Rows are points. Two turns around zero, p and q, are shown by what they do to some points. Where does a point land after both, in the order given? Backwards means that the second turn is done in reverse. Each puzzle has new turns, and all numbers are rounded.

Turn p:
[ 12 -19 -58] -> [ 19  -2 -59]
[  8 -20  12] -> [  4 -24   6]
[-22  -3  19] -> [-25  -5  14]
[ 2 41 27] -> [ 2 30 39]
Turn q:
[-25   2  63] -> [-34  -1  59]
[-25  -3 -14] -> [-22   5 -17]
[-13 -13 -17] -> [-12  -7 -21]
[ 44  40 -20] -> [54 31 -7]
[ -9 -12   9] -> [-13 -11   6]
[ 27 -13 -20] -> [ 27 -16 -18]
Where do these land?
p, then q backwards: [-12 -19  -9] -> [-11 -18 -12]
q, then p: [-76  13   2] -> [-65  41  -5]
q, then p: [ 29   8 -13] -> [33  0 -2]
q, then p: [31  6  2] -> [29 -9 10]
q, then p: [28 -8 18] -> [ 17 -25  16]

Turn p:
[12 16 40  5 17  8] -> [12 11 33  0 30 11]
[  7 -41   7  25  15 -27] -> [  7 -35   6  23  13 -36]
[ 10  20 -25  44  -7 -19] -> [  4  24 -15  49  -9 -13]
[ -5 -36 -33   8  -3 -21] -> [ -6 -29 -29  12 -16 -29]
[-15  22  -6 -47   3 -10] -> [-10  25  -9 -47  -5  -7]
[ 28  -9  11 -10 -13  -4] -> [ 31  -8  10  -7 -10  -1]
[28 14 -7 31 25 25] -> [ 19   8 -14  32  31  25]
[-64  14  15 -56 -36  49] -> [-58   3  20 -62 -33  52]
Turn q:
[ 15 -16  42 -40   7  25] -> [ 10  -5  43 -43  16  21]
[21 18  1 22 26  4] -> [13 27  2 24 22  3]
[-27  -8 -26 -37  25 -42] -> [-25 -10 -42 -35  24 -30]
[ 33  28  37  29 -28 -40] -> [ 35  32  28  16 -28 -49]
[ 16 -16  -2  -3  -1  29] -> [ 16 -12   7   0   4  30]
[-8 37  1 38 18  8] -> [-17  36   3  40   5   1]
[-31 -34 -25  29 -23  26] -> [-19 -47  -9  34 -21  23]
[-20  -9 -28 -39 -24 -10] -> [-13 -20 -32 -36 -23   1]
Where do these land?
q, then p: [  9 -48 -17 -14 -13  12] -> [ 19 -49 -15  -9  -3   9]
p, then q: [-29  32  -6  -7   9  -3] -> [-36  24 -10  -7  -6   0]
q, then p: [  5   4  -3  -5 -27  -9] -> [ 12   2   2  -3 -27  -3]
q, then p backwards: [-19  52   9  30 -10 -23] -> [-24  35 -14  25 -20 -41]
q, then p: [ 19 -33 -21  18   0  31] -> [ 18 -36 -11  25  12  27]
q, then p: [-22 -47  25 -25  76 -42] -> [-20 -21 -15 -38  72 -62]
q, then p: [24 49  1 -1 -6 -4] -> [ 14  50   1   2 -12  12]
q, then p: [ 12  -9  12   4 -29  38] -> [ 15 -19  27   4 -12  35]

Turn p:
[ 22   4 -41   0  31 -52  30  -2] -> [ 28   1 -20  -2  26 -51  44 -17]
[ 17  28  45 -39 -20  39  -2   8] -> [-21  38  43 -38 -16  29 -14  12]
[ 31 -48  30 -21   9  22 -20 -29] -> [ 18 -37  26 -45  14  22 -35  -8]
[-51 -28 -11 -27  -7  -7   8  32] -> [-40 -32 -23  -5 -16  -9  19  39]
[-52  17 -12  30  38   4  -3 -25] -> [-33  -8 -21  48  39  15   7 -22]
[ 40   8  -3  17 -47  36  -1 -33] -> [ 34  22   1 -13 -38  36 -23 -38]
[-12 -11 -23  33  -9  16  12  63] -> [ 20  -2 -19  36 -24  16  27  53]
[ 35   3  57 -16 -35 -18  15   1] -> [  6   8  62 -24 -37 -21 -11  -7]
[-31  26 -42  24  38 -41 -40 -16] -> [-12   9 -50  44  50 -37 -16 -13]
Turn q:
[  7  21  12 -16  22 -29   6   9] -> [  6  30  11 -12  22 -23   2  11]
[-27 -31 -47 -44  18  16   4 -32] -> [ -7 -36 -59 -27  24  -5  18 -32]
[-25 -22  34 -39   5  10  20  -1] -> [-22 -15  19 -43  10   3  36  -7]
[ 23  51 -15  31 -41  -3  -1  29] -> [ 13  50  -8  32 -40  19 -18  28]
[ 13  47  51  10 -20 -21 -49  13] -> [-24  51  47  -1 -24 -10 -49   4]
[  7  -2 -41  59  17  47   6  17] -> [  9 -21 -22  66  15  46  -6  15]
[-50 -48  12   5  16  -9  22 -48] -> [-23 -57   6   3   6 -39  44 -28]
[ 56  13 -36  38  -9  34   8  -9] -> [ 51   8 -15  47  -8  42 -15 -15]
[ -4 -29  31 -44  -8 -45 -17  22] -> [ -4  -9  22 -65  -5 -33 -13  24]
Where do these land?
q, then p backwards: [-11  27  14  19 -14   9   5  15] -> [-17  25  14   7 -12  14   7  20]
q, then p: [ -8  -6  12 -25 -32  -6  46 -37] -> [ -4  -2  11 -30 -37 -12  34 -41]
q, then p: [-16 -20 -10 -26 -23  -8 -49  37] -> [-27  -5 -36 -25  -8  -8 -29  47]
p, then q: [ 34  36   7  19  45 -28  25  40] -> [ 31  45  45  24  29 -15  22  27]
q, then p backwards: [ -7  49 -31  -7  17   5  19 -29] -> [ -6  48 -44  15  12  -8   7 -14]
p, then q: [-18   1  23  14  16 -19 -47  -5] -> [-25 -17  14  18  17 -22 -40  11]
p, then q backwards: [ -1  27 -53  19 -52   3 -28 -30] -> [ 13  41 -56  -7 -37   6 -28 -33]
p, then q: [-32 -45  43  17  42 -14  42   1] -> [  0 -64  52   2  14  -7  41  14]
q, then p backwards: [ 58 -68  -4 -32   0  58 -14   9] -> [ 40 -71   5   0  13  63  -8 -43]

Turn p:
[ 13  40  -9  24 -35  25 -22 -24  64] -> [-11  29 -21  38 -53  20 -22 -25  48]
[  2 -22 -22 -16  16  -8 -21 -62   1] -> [ -7  -4 -30 -19  19 -22 -19 -57  -2]
[ 16  51   1   0 -49  -4  30   5 -61] -> [ 19  39  28 -15 -54   2  34   7 -53]
[ 17  -6  -5   6 -13 -37 -37 -10  26] -> [  7  -1 -37   7 -16 -34 -32   4  14]
[ -6  45 -11  10  21 -15  26  22 -43] -> [ -8  39   7   3  11  10  26  29 -51]
[ 25   7  -6 -23  12   5  39  45 -12] -> [ 41  11   9 -10  18  31  26  33  -9]
[-15  35  21  -9 -17   4 -22  48 -37] -> [-10   8  34 -15 -27  16 -20  50 -32]
[-23 -46  62   0  53 -14  40  10 -11] -> [ -8 -21  51  -6  72 -37  29  21  17]
[-23 -10 -34 -20 -42  14 -10  -8  70] -> [-16 -22 -47 -13 -38  28   0 -13  60]
[ 13 -29   5  -8 -12  31 -21  12  18] -> [ 18 -34   8   3  -7  18 -24  -6  23]
[-21 -69   9  42  62 -11  45   7 -37] -> [ -8 -50  21  28  81 -30  49   2 -29]
[  2   4 -12  -6   4   9 -47 -44  22] -> [-17   6 -23  -1  -6  -3 -46 -42  13]
Turn q:
[  7   6  -9 -37  61  39 -29  -3 -30] -> [  3  12   2 -25  56  31  -6 -31 -51]
[  6 -28  47 -33 -46 -33   6 -14 -25] -> [ 29 -33  36 -36 -55 -20   2  11 -12]
[ 9 -7 18 18 51 18 29 43 19] -> [ 9 -3  6 23 55 13 49 18 12]
[ -4  30  34  18 -27 -21   0 -17 -37] -> [ 10  27  30   4 -31 -43 -11  14 -20]
[-18  37  17  -6  18 -66 -29  27  33] -> [-20   2  10 -37  38 -49 -24  37  40]
[-21  36   4  -1  54  39  45 -17  -3] -> [-10  58  23   7  33  18  43 -35   1]
[ -3 -24 -60  -3 -64 -15  -7 -25 -16] -> [-19 -19 -52  -3 -70  -4 -25 -20  -8]
[-40   6  42   3 -26 -22 -30 -15   1] -> [-24  -6  51  -9 -22 -20 -33  19   4]
[-26   2 -23  32  37   7  27  21  -5] -> [-36  12 -13  28  28  -7  40  -5  -1]
[ 34 -10 -27  -2 -46  33  -5  17  32] -> [ 22  -8 -42  15 -25  47 -17  21  18]
[ 56 -48 -42  10 -11  21  -6 -17  31] -> [ 36 -41 -50  32  -7  33 -17 -30  17]
Where do these land?
p, then q: [  8 -28  26 -12   8  31 -44  -2   6] -> [  7 -40  27   4  18  12 -42  -4  -3]
q, then p: [-15  50  23  35  44  18 -49   6  46] -> [-46  28  12  42  45   8 -57  31  12]
q, then p: [-28 -41  37 -34 -47  11 -11  20   3] -> [ 17 -56  47 -26 -23  15   0  17  21]
q, then p backwards: [ -1  -8 -11  36 -21  -9  -5   4   8] -> [ -2  -4   0  32 -10 -11 -18   8  21]
q, then p: [ -9  23  22  45 -14  29   2   7 -42] -> [-11  18  32  31 -25 -11  12  30 -42]
p, then q: [ -8  44 -26 -49   0 -36  11  11 -43] -> [  2  43 -24 -61  -4   8  19  12 -41]
p, then q backwards: [ 47 -20 -34 -35  -8   3  36 -55  44] -> [ 56   5 -40 -28  25 -10  51 -39  31]
q, then p: [ 54  23  22  37  31 -24  34  35   4] -> [ 44  37 -28  42  37 -12  24  35  -2]
p, then q: [-32 -10 -31 -12  21  -6  39  12  28] -> [-22   8 -19   0  18  31  46 -21  20]
p, then q: [ 15  -9  29  19  22 -41  22 -14  -9] -> [  9   3  -1  -8  23 -56  18   1  16]
p, then q: [-30 -23 -58 -31 -35  25 -37 -26 -46] -> [-15 -26   0 -31 -56  33 -14 -49 -56]
